Each row is a point. Each copy is the shape, with its points in the same order, stretched, turned, moved and blurred by noise. Say if it was mirrored as well.
In the rows, 128 means zero.

Shape (8 x 2):
[[136 145]
 [194 155]
 [162 163]
 [102  94]
 [125  91]
 [121 163]
 [134 110]
 [ 88  93]]
Copy 1 (8 x 2):
[[123 104]
 [140  48]
 [123  69]
 [156 156]
 [171 134]
 [105 110]
 [155 118]
 [150 170]]
Copy 1 is: mirrored
Copy 2 (8 x 2):
[[134 150]
 [197 161]
 [161 176]
 [107  93]
 [136  99]
 [116 171]
 [133 117]
 [ 91  91]]
Copy 2 is: only turned
Copy 3 (8 x 2):
[[137 145]
 [194 159]
 [156 164]
 [104  86]
 [126  87]
 [117 158]
 [134 110]
 [ 89  85]]
Copy 3 is: only turned
Copy 4 (8 x 2):
[[128 149]
 [182 178]
 [150 174]
 [117  88]
 [138  91]
 [109 163]
 [141 111]
 [104  81]]
Copy 4 is: only turned

Shape (8 x 3):
[[146 164 101]
 [104 129  84]
 [ 84 112 167]
 [112 112  92]
 [140  87 172]
 [155 194  87]
 [153  95 166]
 [120 128 129]]
Copy 1 (8 x 3):
[[127 173 108]
 [147 119 100]
 [118  91 186]
 [138 117  99]
 [ 54 106 156]
 [142 191  98]
 [ 62 117 155]
 [118 131 135]]
Copy 1 is: mirrored
Copy 2 (8 x 3):
[[138 169  76]
 [ 91 141  82]
 [ 96 145 159]
 [100 120  96]
 [142 108 171]
 [143 186  52]
 [160 109 154]
 [120 141 125]]
Copy 2 is: only turned
Copy 3 (8 x 3):
[[142 165  98]
 [102 133  88]
 [ 81 115 168]
 [105 116 106]
 [129 104 181]
 [158 188  86]
 [138 108 174]
 [115 126 130]]
Copy 3 is: only turned
Copy 4 (8 x 3):
[[155 144 106]
 [165 120 165]
 [ 70 104 157]
 [158 102 159]
 [ 83  76 108]
 [162 177  99]
 [ 90  80  98]
 [123 116 134]]
Copy 4 is: mirrored

Shape (9 x 4):
[[151 190 153 145]
 [128  73 118  92]
 [136  86 139 156]
 [181 163 137 101]
 [ 61  94  99 107]
 [142 157 132  92]
 [122  77 164 139]
 [160 115  98  89]
 [107 147 133 102]]
Copy 1 (9 x 4):
[[153 209 148 150]
 [121  92 131  97]
 [126 109 177 144]
 [183 175 139 113]
 [ 60 103 100 119]
 [143 167 123 104]
 [101 112 186 127]
 [174 107 115 109]
 [116 161 114 114]]
Copy 1 is: only turned
Copy 2 (9 x 4):
[[159 179 164 134]
 [115  68 106  84]
 [103  90 129 154]
 [181 137 157 103]
 [ 68 120  71  90]
 [155 143 143  81]
 [ 88  86 145 130]
 [163  98 107  85]
 [116 149 128  90]]
Copy 2 is: only turned
Copy 3 (9 x 4):
[[132 169 165 176]
 [152 118  91  69]
 [172 150  81 129]
 [146 139 186 122]
 [ 83 139  53  88]
 [119 140 152 118]
 [173 169  87 114]
 [136 102 133  93]
 [106 146 129 119]]
Copy 3 is: mirrored
Copy 4 (9 x 4):
[[162 184 134 155]
 [104  81 128  77]
 [119  85 155 138]
 [185 151 122 100]
 [ 44 117 103 103]
 [145 157 115  98]
 [100 103 175 115]
 [141 102 102  88]
 [107 165 117 105]]
Copy 4 is: only turned

Shape (11 x 6):
[[148 106 145 104 145 158]
 [146 165 150 165 124 107]
 [135  97 136  77  90 144]
 [120 117 154 133 122 170]
 [ 88 122 238 137 166 118]
 [123 149 125 164 142 109]
 [142 190  98 147 148 116]
 [121 181 129 161 121 138]
 [103 174 101 159 145 103]
 [125 127 162  69 125 152]
 [102 122 228 140 122 139]]
Copy 1 (11 x 6):
[[142  94 144  99 158 150]
 [138 153 154 167 153 115]
 [122  90 139  95  95 149]
 [ 99 103 139 128 150 152]
 [ 91  95 212 120 189  64]
 [131 136 123 162 156 112]
 [150 184 113 139 157 120]
 [103 174 137 155 150 126]
 [120 162 100 145 172 105]
 [112 119 164  72 130 127]
 [ 88 100 211 142 156 100]]
Copy 1 is: only turned
Copy 2 (11 x 6):
[[122 134 107  93 138 164]
 [113 158 153 146 126  95]
 [110 139  82  88  80 168]
 [105 120 129 125 123 172]
 [ 33 100 161  74 154 135]
 [137 121 152 133 130  92]
 [181 157 172 136 127  89]
 [144 145 177 149 115 122]
 [167 116 172 132 119  83]
 [107 139 126  61  97 170]
 [ 37 115 151 104 125 161]]
Copy 2 is: mirrored
Copy 3 (11 x 6):
[[115  97 146 101 112 163]
 [140 153 159 147  98  91]
 [137  62 127 110  79 155]
 [105 108 140 147  89 165]
 [ 78  88 219 182 119 119]
 [140 132 134 162 124 110]
 [180 157 134 141 132 123]
 [158 157 144 167  98 136]
 [164 136 124 185 134 121]
 [142  64 169 118  97 173]
 [ 84  99 205 172  75 118]]
Copy 3 is: mirrored
Copy 4 (11 x 6):
[[158 111 121 111 133 162]
 [145 150 141 183 136 103]
 [150 129 150  79  81 150]
 [131 129 150 141 112 166]
 [138  97 245 144 183 145]
 [109 139 125 167 159  98]
 [121 188  96 148 169  96]
 [117 176 142 179 134 130]
 [ 78 161 122 147 162  95]
 [149 151 178  81 121 162]
 [143 113 229 158 128 156]]
Copy 4 is: only turned

Shape (14 x 8):
[[153 119 118 133 152 143 146 142]
 [155 121 124  90 103 140 123 146]
 [153 214 123 133 182 127 132  90]
 [145 135 113 124  98 115 130 144]
 [152 120 123 125 100 128  90 141]
 [112 120 185 124 101 148 134 149]
 [117 121 149 135 187 143 141 136]
 [145 114 121 135 112 105 155 121]
 [107 118 164  96 171 143  80 144]
 [157 156 139 137 115  81 155 138]
 [122 122 112 133 118 141 144 153]
 [137 110 130  93 103 110 134 146]
 [132 114 117 125 103 147 145   8]
 [147 117 157 138 130 142 155 139]]
Copy 1 (14 x 8):
[[138 145 121 144 129 171 125 105]
 [149 133 121 126  78 167 141 151]
 [177 176 109  77 201 116 133 113]
 [134 150 113 140  87 127 125 142]
 [171 117 109 152  84 131 122 145]
 [129 104 190 149 104 136 139 158]
 [133 115 152 129 169 169  99 107]
 [117 144 123 134  93 125 128 101]
 [171  70 151 114 143 171  84 156]
 [136 181 144 118  99 104 110 121]
 [111 137 122 158 114 150 123 139]
 [124 127 131 119  67 151 118 143]
 [121  79  89  91 130  99 220  64]
 [134 138 162 149 118 152 139 111]]
Copy 1 is: mirrored
Copy 2 (14 x 8):
[[133 117 120 118 147 135 145 150]
 [148 130 106  90 101 158 123 144]
 [153 196 179 133 167 124 141  96]
 [151 124 104 128  95 140 119 140]
 [151 118 118 118 118 149  97 142]
 [109 100 176  99  77 147 134 164]
 [ 95 125 157 102 155 103 142 152]
 [150 105 105 129 105 115 140 126]
 [ 98 138 169  59 143 114  86 152]
 [179 139 139 141  92 104 139 140]
 [113 129 110 125 111 140 137 158]
 [144 121 107  93  82 127 119 142]
 [128  85 130 120 126 154 150   7]
 [130 106 150 114 119 137 155 151]]
Copy 2 is: only turned

Shape (14 x 9):
[[ 93 152 182 133 116 122 126 104  98]
 [119 141 102 159 129 157 172 130  97]
 [159  82 140 173 119  89 107 133 104]
 [143 102 162 178  84 117 100 119 165]
 [ 85 127  95 127 161 103  93 156 104]
 [171 116 182 109 131 124 181 155 162]
 [103 145 148 127 108 112 155 131 136]
 [ 87  93  95 135  87 117 161 168 102]
 [ 93 124 101 164 144 190 132  95  90]
 [161 133  96 145 107 189 133 107 102]
 [153 109 126  99 142 177 172 138 146]
 [ 94 139 167 178 163 184 128 175  94]
 [163 163 109 107 100 161 100 186 178]
 [ 91 114 133 197 100 173 187 137 163]]
Copy 1 (14 x 9):
[[101 131 163 143 112 131 188 106 146]
 [112 134  91 142 107 159 142 121  82]
 [158  78 140 166 115  95 114 128 147]
 [128 116 185 153  91 108  83  82 146]
 [ 71 101  71 148 134 112 133 148 161]
 [159 181 166 114 161  73 112  98 108]
 [101 160 131 144 112  99 138  91 129]
 [100 112  76 129  67  83 114 130  97]
 [ 77  84  97 136 113 195 137 122  87]
 [133 122 109 100  92 186 119 112  96]
 [118 149 112  76 148 133  99 105  85]
 [ 80 149 149 165 137 164 126 191  96]
 [129 201 111  93 118 133  48 121 168]
 [ 84 148 133 156  92 124  82  88  49]]
Copy 1 is: mirrored
Copy 2 (14 x 9):
[[110 171 182 151 151 113 135 144 112]
 [134 177  92 148 147 154 181 136 115]
 [170  93 131 165  94 133 151 133  88]
 [128 131 132 178  59 101 134 115 138]
 [114 109  92 108 163 138 107 161 101]
 [163 122 155 159 130 130 183 152 194]
 [110 151 139 141 137  97 163 144 143]
 [ 96 120  94 121 115 122 190 183 101]
 [ 94 177  94 155 145 187 142 108 101]
 [135 189 108 133  94 184 167 102 128]
 [129 137 121 130 125 179 180 129 187]
 [114 189 114 201 151 184 117 191 126]
 [132 167  91  97  73 125 125 163 213]
 [ 77 173  85 213 106 124 184 127 151]]
Copy 2 is: only turned

Shape (16 x 12):
[[134 155 164 132 113 158 138 161 174 106 129 122]
 [194 126 177 122 190 208 140  83 120 138 164 182]
 [226 161 116 125 135 152 112 156  80  87 132 123]
 [191 167 159 150 111 150 185 142 141 150  93 133]
 [113 126 102 135 128 143 174  86  95 116 149 113]
 [145  67 176 160 143 145 141 101  94 141 107 134]
 [140 172 128 190 177 150 161 160 146 148 102 125]
 [140 121 134 117  84 112  56 149 126 120 102 114]
 [139 139  96 144 104 132 126 141 100 115 186 158]
 [171 128 110 117 129  68 126 123  95  60  86 155]
 [146 113 140 119 159 119 114 178 142 114  69 113]
 [174 143  88 151 116  92 124 127 136 181 134  63]
 [135 164 100 107  83  88 148 147  87 125 138 123]
 [129 153 124 154  82  76 184 155 141 136 165  95]
 [123 152 119 147 106 133 153 117 156  92 141 133]
 [182 101  55 109  96 167 181 133 117 140 118 119]]
Copy 1 (16 x 12):
[[138 165 155 132 115 135 133 151 198 123  99 135]
 [130 211 141 127 201 163 129  54 160 180 113 156]
 [200 202 106 122 144 132  88 140 104 104 130 137]
 [165 210 120 138  88 130 162 124 156 136  67 129]
 [115 129  89  77 139 124 186  89 135 110 124 113]
 [ 83 151 113 121 110 125 112  58 138 146  89 129]
 [108 194  84 172 142 105 163 149 177 126  87 119]
 [163  89 146 138  98 125  84 156 123 121 111 119]
 [151 133  99 107 140 107 154 125 144 139 160 160]
 [184 129 102  88 137  84 104 106 112  62  67 150]
 [128 145 118 117 131 102  87 167 151 115  58 109]
 [191 138 103 140 103  93 141 131 135 139 125  53]
 [176 121 121  84 101  92 168 148 104 111 117 135]
 [156 139 133 107  61  65 190 131 162 116 128 111]
 [146 135 113 111 124 126 178 120 184  97 117 139]
 [184 151  44  61 117 162 149 135 143 159  97 115]]
Copy 1 is: mirrored
Copy 2 (16 x 12):
[[115 166 138 137 109 155 121 178 168 109 128 141]
 [175 118 180 123 185 229 168 155 104 180 165 159]
 [226 156 131 134 167 149  95 174  82  82 151 131]
 [182 166 170 150 128 131 170 181 146 107  89 122]
 [128 164 105 158 160 137 186  96 104 118 152  94]
 [124  68 156 162 155 144 154 125  79 133 115 104]
 [133 169 125 156 196 140 140 185 159 139  66 116]
 [151 116 110 138  68 136  63 130 102 105 112 136]
 [159 167  84 163 143 124 131 146  92 138 173 161]
 [194 119 130 150 155 110 113  86 117  52 120 169]
 [130 106 129  99 146 127 101 152 141  79  85 128]
 [192 148  92 146 111  87 118 143 146 145 118  48]
 [163 196 107 131 110  80 139 113  94  97 127 136]
 [129 188 104 169 109  57 155 148 154 117 146 102]
 [127 171 108 176 130 146 142 131 163 103 150 140]
 [193 141  65 116 122 130 209 147 103  75 143 106]]
Copy 2 is: only turned

Shape (15 x 12):
[[121 169 134 150 107 122 103  92 129 106 107 166]
 [150 138 130  75 110 120 116  99 134 121 132 184]
 [106 158 146 113  78  91 124 146 157 148 126 163]
 [142 115 106 110 125 144  63 168  94 162 148 137]
 [101 126 161 147 197 119 187  82  95 139 203  52]
 [131 131 129 120 145 125 160 110 145 103 191  40]
 [108 113  98 155 145 121 195  80 104  98 204 102]
 [131 122  93  94 141 201  81 113 127 148 149 106]
 [137 147  99 103 101 200 138 137  90 179 135 131]
 [112 174  77  87 159 163 102 137 116 158 178 119]
 [153 157 149 121 132 134 138 134 144  97 110 198]
 [111 123 131 114 113 106 124 113 181 150  99 189]
 [123 144 120  90 121 105 140  97 106  99  83 155]
 [176 153  86 122 137 130 102 125 126 181 137 121]
 [108 119 107 146 187 116 183 113 125  81 146  81]]
Copy 1 (15 x 12):
[[110 127 132 151 178 107 108  98 122  99 127 150]
 [146  91 155 112 180 101 130 111 122 117 137 108]
 [121 114 154 117 145  59 105 156 117 129 112 143]
 [156 101 112 106 121 150  58 137  91 156 137 101]
 [ 91 227 135  92  76 115 168  59 106 159 211  81]
 [ 97 183 117 116  86 120 158 118 145 110 189  60]
 [ 64 150 103 117 105 121 195  95  88 112 208 107]
 [ 97 125  98 109 156 184  91 120 139 156 159  60]
 [104 127 124 110 158 159 121 150  75 166 102  69]
 [111 151  98 106 160 138  94 160  95 171 185  79]
 [152 130 147 112 180 133 148 127 132 103 126 163]
 [112  99 131 108 166  80 127 122 149 155 115 163]
 [134 122 124  82 187  84 144  97 120  86 111 112]
 [159 121  86 151 150 122 115 127 107 169 138  86]
 [ 91 189  86  78 102 119 175  94 137 105 183 124]]
Copy 1 is: mirrored
Copy 2 (15 x 12):
[[102 154 166 117  92  91  92  91 120 143 118 162]
 [137 106 121  48 113 103 114  98 129 138 122 179]
 [ 90 116 114  82  84  59 137 153 148 156 116 154]
 [129  95 106  99 143 137 110 179  63 156 123 147]
 [151 119 126 117 186  81 134 110 130 142 216  21]
 [159 150 100  98 149 112  99 134 168 130 177  37]
 [128 119  79 116 140 107 111  67 128 119 216  60]
 [137 138 123  94 161 185 107 133  92 168 127 103]
 [140 139 100  86 122 150 181 126  58 166 123 120]
 [113 161  86  70 186 130 122 136  81 146 141 124]
 [137 147 140 100 121 103 150 114 142 108 128 195]
 [101 103 123 112 115  87 137 103 176 174 100 179]
 [124  98 139  70 118  93 123  71 119 106  97 133]
 [174 144  82 105 136 102 107 130  87 174 104 142]
 [136 124 105 140 168 106 120  93 158  95 165  66]]
Copy 2 is: only turned
Copy 3 (15 x 12):
[[120 146 136 146  94 117 105  92 128  77 130 142]
 [137 114 114  82 116  76 102  87 116  86 124 149]
 [ 99 139 115  98  64  73 134 127 136 124 130 147]
 [123  88 119 114 101 111  59 121  85 172 129 115]
 [100 140  99 171 226 138 162 116 104 162 216  78]
 [125 138  64 139 169 136 140 130 134 143 203  64]
 [113  88  77 191 175 116 161  99 121 101 173  82]
 [125 104 136 103 142 137  68  94 107 144 140  51]
 [121 110 136 116  84 121 129  87  68 151 112  71]
 [ 95 134 116 122 135  80  75 106  76 136 149  46]
 [154 131 142 105 111  93 122 140 113  62  97 150]
 [116 125 143 100 111  72 119 112 171 101  97 142]
 [117 145  78 113 133 109 116  85 111  82  89 150]
 [158 142 112 139 120  87  81  92 108 168 135  93]
 [122 135  70 180 203 134 134 138 136 104 138  80]]
Copy 3 is: mirrored
